Every row gives one point. The ring and each string are closed loops that go straight from each point to the next, and from the last back to the first. Before rounding, they use only three directions, however many columns there are. How many times does the string pass through the ring? Passing back the other way cancels.

Ring (10 x 3):
[[ 38  14   9]
 [ 27  20  21]
 [ -8  27  34]
 [-26  28  33]
 [-45  19  20]
 [-43   0   2]
 [-21 -26 -19]
 [  1 -32 -27]
 [ 27 -22 -25]
 [ 41  -4 -13]]
String (12 x 3):
[[-11  11  -1]
 [-15 -35  -9]
 [-40 -42 -19]
 [-60   3  -5]
 [-50  45  13]
 [-22  33  14]
 [-10   0  10]
 [-21 -12  21]
 [-51  29  41]
 [-75  68  39]
 [-70  36  16]
 [-38  20  -1]]
Times through: 2

Ring, 8 rows:
[[ 28  -1  26  -8  27  -6  -7 -17  17]
 [-17  16  10  -5   0  29  34   1  28]
 [-47  22  -1  11 -22  47  62  18  22]
 [-47  18  -1  23 -28  42  63  25   9]
 [-17   7  13  25 -18   7  39  22 -14]
 [ 17  -2  27  17   2 -22   9  10 -22]
 [ 43 -10  36   8  21 -37 -16  -6 -19]
 [ 53 -12  36  -2  37 -32 -29 -21  -1]]
String, 22 rows:
[[-77  29  -9  31 -52  55  93  44   3]
 [-67  33   0  16 -52  34  91  50  -9]
 [-29  18  11  12 -25  12  53  28  -8]
 [ -1   1  16  20  -1   5  20   6  -4]
 [  9 -11  16  39   4   3   7   1 -11]
 [-24  10  14  30 -29   1  49  34 -28]
 [-11   0  13  35 -14   6  30  17 -16]
 [-30   7   7  37 -27  18  49  27 -16]
 [-68  32  -1  20 -53  36  91  50  -9]
 [-68  30  -4  19 -47  45  87  42   3]
 [-63  32  -3  10 -40  46  83  36  12]
 [-20  13  10  10 -10  22  39  12   9]
 [ -6   1  11  19   2  20  22   0  11]
 [-28  12   2  13  -6  43  41   4  27]
 [-41  24   0  -3 -12  50  56   9  37]
 [-15   8   7  10   3  34  28  -3  28]
 [-49  33  -1 -15 -16  55  65  12  44]
 [-58  41   0 -21 -27  51  79  24  37]
 [-30  23   9  -5 -15  26  51  17  16]
 [-14   6   9  16  -2  24  30   4  13]
 [-24   3   3  30  -7  38  34   4  16]
 [-47  11  -5  35 -24  50  58  18  13]]
Times through: 3
